Each wall is flat, endless, passes through zero and stands at right angles to its row. A trip goes straight from one point to another. List the walls that it crosses, first one first.

Walls:
(1): [25 16]
(2): [-19  36]
Trips:
[ -9 -11] to [-15 -56] => none
[ 32 -14] to [ 9 29] => 2
[59 -5] to [47  8] => none
[-12 -10] to [-20  40] => 2, 1
[30 21] to [  6 -24] => 2, 1
[46  6] to [-20  -7] => 1, 2
[ -8 -16] to [-15  17] => 2
[-43  11] to [-35  -8] => none
[-59 -19] to [-3 19] => 1

Walls:
(1): [ 24   5  39   9  12 -45   4 -25  -7  12  38]
(2): [ -9   3 -47  18  19  32  22 -16  14  -2  10]
Trips:
[  9 -33  31 -18  37  12 -31   5 -26   8  10] to [-47  16 -49 -22 -13  12  -8  11   3  39   4] => 1, 2
[ 11 -12  -4   7  -3   2 -17  -2 -13   8 -31] to [ 30  -6  22 -17   0  -9   4  -6  12   1  14] => 1
[ 15   2 -11 -21 -25   4   6   0   5   6 -20] to [-27  12  17  -4  -1 -50  27 -24 -35  28  -3] => 1
[ 11   6  -5 -22  25  24   6  -2   7   2  11] to [ 33   4 -22  12  -9 -21   3   5 -20  -8   4] => 1, 2
[ 21   4  23  17 -11 -31 -22  27 -29 -52  -5] to [  2  17 -37  11  22 -30 -36  -8  20   3 -13] => 2, 1
[-29  24  -1 -34 -18 -33  25  -9 -18  -3   3] to [  6   7  28  29  21 -19  60  24 -28  27  26] => none
[ 32  -8 -27  21 -40 -41 -34  17 -32   3  27] to [-20  -2 -43  -3 -11  19 -23 -31 -10   7  18] => 2, 1

Walls:
(1): [-19 -17 -23 -12   2   6 -24  30 -19  11  39  -7  -8  -2 -15  -9  12 -13
  12 -15   9  47   5  -5   6 -21 -30 -37  -5  35   0 -14]
(2): [-17 -38  -2   6   4  -2   5   3  -1  -6  19  23   3 -28 -14   3  37   4
   6   5 -13 -25 -22 -16 -10 -16   4  -4 -22   7 -18 -12]
(3): [-31 -11  19  -6 -23   4 -13  33  16   7  13  -4 -30  29  -3   2  14  -1
 -19   6  22 -11 -13  12 -11  12  -9 -13 -14   4 -12 -10]
(4): [ -2  11  -7  26   4   6  13   4 -17  -3  39  11  -8   6   5  -2   2 -10
 -11  -2 -28  -1  -1 -35 -16  -6   2   1 -23  40  16   6]
(5): [-14   7  14  -1   7   2  -8  -4   4  -5   0   3 -26  17   5  33 -32  -5
  30  -1  15 -10  -9   1  -6   2 -10 -19  -6  11  -4   2]
Trips:
[ 14  -6 -23 -31 -27 -14  26   2  24 -13 -37 -27 -13 -18  -2  -1 -25   1
 -11   1  30  -9  -9   0  -2   7   1   0  26  -8 -45  28] to [-10  13  -2 -26 -13  14 -13 -26 -17 -11  -2 -16   4  11   1  13 -22   4
 -25  -6   8 -12 -14  -8 -21   0  12  14  32  -2  14  14] => 3
[-23  -4  -7 -10 -17 -16   1 -26  17 -10   1   5  -9   3  10  -9  10 -10
   8  -7 -10   1   8  19 -11  -5   1   3  -3  30 -21  17] to [-16 -60  12 -33  -7 -20   0   4  -2   4   7  12   9  25  -8  22  -3 -19
   0  -9 -23  -2 -23   8  -7  16  -9  -2  11  -2 -19 -12] => 4
[  1  13  -3  -5  11 -15  -2   8 -13  -7 -19  31  -3  11  13   2   5   1
  -9 -19  -8   6  -9  -1  12  13 -10  17 -10 -11   5 -16] to [-14  15  -5  22  40  10  -6   3  -4  15  18 -12 -19  10   4   6  -9  15
  14 -26 -24  16 -10   1   0  -5 -14  11  -9  -5  12 -16] => 4, 5, 1
[-29  19  21  -7  13 -19  -7   9 -17 -13  13 -19 -16   1 -19 -23   3 -25
   9  26   4  19   4  -5  28 -19 -11  -1  15  23   6  -9] to [-15   2  11  14  13   7   0  -6  -9  -9   5  13  -3  -9  23 -22  -3 -20
  20   6  -1   9   7  10  -8  16 -14   4  -1   4   8  11] => 3
[ 23   2  14   6  -1  -7  12 -13   9 -15 -42 -13  16  20  11  39   4   7
   9 -28 -25  15  -8  -7  25   7 -18 -14  11   5  17  38] to [ 10   9  -9  -6 -10  -5   8   3 -11  -8 -13   4 -24 -21  42  -5   8  -8
 -28 -16 -23  -7   0  -5  -2 -11 -22  28   1  15  10  47] => 4, 5
[-28  -2 -10 -14  -5  25 -12   9  23  47  17   5 -14 -13   8 -13  10   9
  12  -4  22   8 -26   0 -16   0   7  -2  12 -29   8  12] to [ 33  20 -45 -21   7  18  12 -17  36 -36   4   4 -16  24 -24 -37  10  -9
  -5  -1 -22 -18 -15 -23   2 -23   7  -9 -12   4 -16  -8] => 5, 4, 3, 1

Walls:
(1): [ -8 -30  32  20  -2  -8  16  10  13   0 -15  31   8   7  17  -7  -1   3
   3  15 -12 -15  16 -20  25  10  -9 -13  -1   7   3 -13 -40  -9   5  37
   7  19   4  -5 -11  -7 -11  31  -2  13 -19  -7]
(2): [-20  31  16  -8 -12  28 -12   6  12   6 -15   9  10  27  -9  29  -1  16
  15 -25  23  -6 -14 -11  44  10 -51   0   4  12 -10 -15 -37 -13 -22   4
  -1   5  13 -18   5 -22  -6   8   7  11 -14 -10]
(3): [  3  21 -29   3  -6  -4   5 -11 -16 -41 -14  -7   3  13 -10 -32  24 -13
  14  -3  -4   4  11 -26  -7  16  14  -7   7  -9 -19   5  -6 -13  -7 -14
 -11   7  -4   3  27   1   0   0   9 -12  11  19]
(4): [  9 -23   2 -30   0 -17   1  18  -3 -13  11  -4   5   1   1  19 -14  -4
  44 -16 -21  -3 -24  -4 -22   0  10   9  14 -30  16   2  -1 -15   7 -27
  -7  56 -10  15  14 -17  10  14 -20  21 -15 -10]
(5): [ -3 -12 -11   2  19  27   9 -14  22  -1  11  -6 -15 -14 -28  20  12   9
   0 -15   3  16 -24  27  18  27  -9 -19   6   3  24  25   8  -4   4 -14
   0   8   3 -32  -6  30  18 -23 -17 -27  -5  23]
Trips:
[ -7  -5   3 -18 -19  12 -15 -18 -23 -27 -14   1  15 -10  29  19  11  -1
  -5   7  -9 -16  27 -16  17 -37   8  15  -4   1  -3  18   6   4  16 -25
 -25   2   7 -13  28 -11 -19 -19  -7  17 -19  11] to [-20  -6  -2 -11 -26   7 -37  20  21  10   3   6  16   0  19 -15  -4 -13
  28  27  -2   6 -10  -2  -6  -3  39  23  28  15   2   1   4   9  21 -24
   6  -5 -13 -17  -7   7 -18  -4  11   1  22  -5] => 2, 3
[-13   8 -17  54  26  -9  -4 -15 -15  14   6  14   7   5  17   1   2  27
  -8 -16   5   1 -22  23 -18  29   8   0   9  11  -2   1  -8   1   1 -18
   2 -37  -2   1 -34 -19   0 -17  -9  -3   1  16] to [-25   8  -1  -7  -6   3  -5   0  24  -5  22 -21   9  -5 -18  16  -8  31
  11  13  12  -3  -9  10   9   3  31  27 -13  19  -6  37 -30 -18   9 -12
 -25 -14 -18  -6  -9   2  -7  27  -2 -19 -22  -2] => 2, 4
[-12 -13 -10   7 -17  -3 -18 -27 -19 -27  23   5 -15 -21   9  32  15  -2
 -27 -60 -29  12  17  -6   7 -34  -3  -5   3 -23 -25  25 -59  -2  -5 -28
  17  16 -11 -11  11   2   7  -5  10   2  -4  20] to [ 10  38  11  12 -12  18   2  12 -16  14   6  16 -33   8 -11  14  -3 -14
  21  14 -15  10 -10   5  -8 -10   5  30  12  12  -4   7  12 -18  -1  10
 -32   8   9 -15  24  -7  15  16  -8   0  27  13] => 5
[  1 -11 -15   0   3  -9  -4 -22   5  13  14 -44   6 -18 -30  -3  -3  22
   1   3   4  11  13 -15  14  19  -5   1 -18  11   3 -24  12  26  21  14
   3 -17  10   9   3 -43 -26 -18  10  -2  -5   0] to [ -4 -14 -14   8  21  10 -17  -6   5 -20   7  27   3  -7  -6 -10 -14  29
 -18  18 -25   1  -6 -10   6  -3   3  15 -10 -24  14   9 -29  -4  -8  -6
   4 -19   2 -15 -16 -27 -27   8   3  -3 -15   7] => 2, 1
[-14 -14  -1  20 -22  17  -2   5  21   1  -9 -33   2  11   0 -21 -29  23
   9 -18  -8 -17 -11   3  14  19  -1  20  10 -13 -13 -14  -7  19   1   1
  -2  29 -14 -17  -2  20  -1  -1 -16   5  17   3] to [ -7   4  -8  -3  12 -22 -12  15  33 -12  -2  12  -7   5 -24   9  21   8
 -11  41  -4  18  26   9  -6 -12  17  -3 -22  -8  13  25 -11 -16 -15 -12
  -5  30 -10  -6  20 -20  36 -16  17  -3  17  24] => 3, 2, 1
[ 12  29   9  16  16   9   4  11 -19  23 -26   5 -21  -6  -7  18   5  13
 -20  -2 -24  -5  -1  31  11   9  21  -6  -9  11   8   6 -27  12  -1  -2
  -6  37 -21 -26   4   2   3 -18   3   6   3 -10] to [-12  12  23 -15 -15   2 -17 -12  12  21 -12   9  12  26  18  19  -2  19
 -37   8 -21  10  15 -12  -9 -33  17   6  -2 -20 -21  -9   2   4   8  31
  -2 -18   1   6   7   3   0 -14  15  28  10 -29] => 5

Walls:
(1): [  5  -3  -8   8  -5 -18  12  17 -37 -18   9   1 -24 -13   0 -27  16  -6
  28  27 -21 -17  -2   4 -18 -16  33   8 -16  -6  35  -5 -14   9  15 -14
 -15  18 -14  13   1 -13   1  13  23  -6  -5   4]
(2): [ 23  14   4  16   2   2 -40 -18 -36  29  -3   0  22  -4   6  31 -29   7
 -12 -23 -53  20  -9   6  20 -13  32 -10  21  -5   0  24   0  25  -4  26
   8 -15   5  56  10   1 -36  -1  -6 -11   4 -21]
(3): [  1  11  12   0  23  10  -4   6  -3 -11  23  -5  -8   4   2  -6 -17  18
 -14  26   4  14  20  -9  -3   9   9  15  33  -9 -20  -3  -7   8  46  -3
  25   0  -6  16  -3  26  -7  18  -5   6 -14 -34]
(4): [  3 -13  -3  20  -8   9 -22  20 -17  15 -10 -20  10  10 -23 -19 -24 -11
  60 -26   1 -11   7  19 -18   7  -9  21  -8 -17  25   4  -3 -16 -12  34
  -4  28   9  -5 -19  13  52  40   2 -44 -15 -32]
(5): [ 26   0  26 -36 -19   5 -24   0  -8  11   4  26 -25 -41  18 -10  -2  -7
  -2  -9  20 -21   2  -4 -17  13 -21  13  -5   1   3  28  47  25  -9 -21
   0   6 -24  -5 -30  17 -21  26   3  -8  45   7]
Trips:
[ 20   3   6  -2  33  13 -17  -6 -19  -2 -12   2 -29   5  25   6  -5 -27
  21  -8   2  29 -10  21  -1  14  -9   1 -28  19  14  31  -7  15  -5  23
   5 -21 -23  18 -34 -18  21 -19  -9 -11 -18  13] to [ 36  11   4   7   9   4  -2  -6  24  22  -8   0 -11 -13 -24  29  11 -25
  31   2  24  27   0 -34 -27   1  -1  -9 -28 -18  13  11  -5   2  -8   2
  -9 -13  -9  -4 -12 -11  27 -24   8  11   9  -6] => 1, 2
[-12   7  13   3  -2  29  -7 -19  -1  11  -6  -6 -15  -2  16 -16  31  20
 -33  17  28 -29  12 -13  -8   4  -3   6 -12 -21 -38 -26 -14   2  -3  -6
  22   1   4  12  -6 -20  21 -40  -8  24  16  -9] to [ -2   2 -12  10 -30  29   8  -6   7 -23 -19  38  -6  -6 -25 -39  17  13
   6  38   9 -43   7 -16  -4  -1  40  11  10   0  16 -23 -18 -32  31  12
  12  -3   7 -21  12  13   1  -6 -19   1 -11  12] => 1
[ 37 -12  33  23  17   6  -9 -22  15 -20 -13 -11 -27 -16 -27  33 -14  14
 -18 -23  10 -23  23  -2  29  -9 -29  15  43   1   2 -10   9  46 -49  -3
 -12  12  27 -25   0  51   6  -3 -33  29 -31 -14] to [ 14  -6   8  -1  20   5   0 -18   8 -19  14 -11  23 -15  30   5 -34   7
 -15  12  -9 -12  -9  -5  28  49  -2  -1 -12  -9   2  34   5 -13 -19 -12
   7   7 -15  18  -6 -14  -5  27 -11  -1  -9  -4] => 4
[-16  -6  10   8   7 -12 -44   0  -8  -4   5  27  24  -3 -18  42   2  -1
   5  44 -13  31 -17   9  -8 -17  18   8  23  26 -25 -24  -1 -15 -26 -17
  25  17 -20   0  -2  17 -22  30 -14 -22 -17 -25] to [ 52 -15  -1 -15  20  14  29  29  47   5 -44  -8  31  -8   2  -8  -2 -30
  41  35 -12   0  22 -11   1  17  -9   7  24 -29   7  10  15 -37  -7  29
  25  -9  -8 -12  30 -45   3 -10   2  13  13  13] => 2, 3
[ 21   8  27  37   5  39  -7  23   6   1  27   0 -26  21   4  20  -1 -14
 -17 -25   4 -16  21   6  17  12 -19   1  14   6  30 -39  -6  -8  -4  28
  -4  -3   2 -11  -3   2 -12   0   8   1   0 -15] to [-13 -14  -6  22   6   1 -28  -2 -19  30   3 -27  12   0   8   5 -23  -8
  -9 -17   8  15  31 -22 -27 -12  19 -11 -13  13   9   7   5  50 -12 -13
  20  -5   1  22  13 -36  -1  -3 -19  23  50  13] => 5, 3, 4
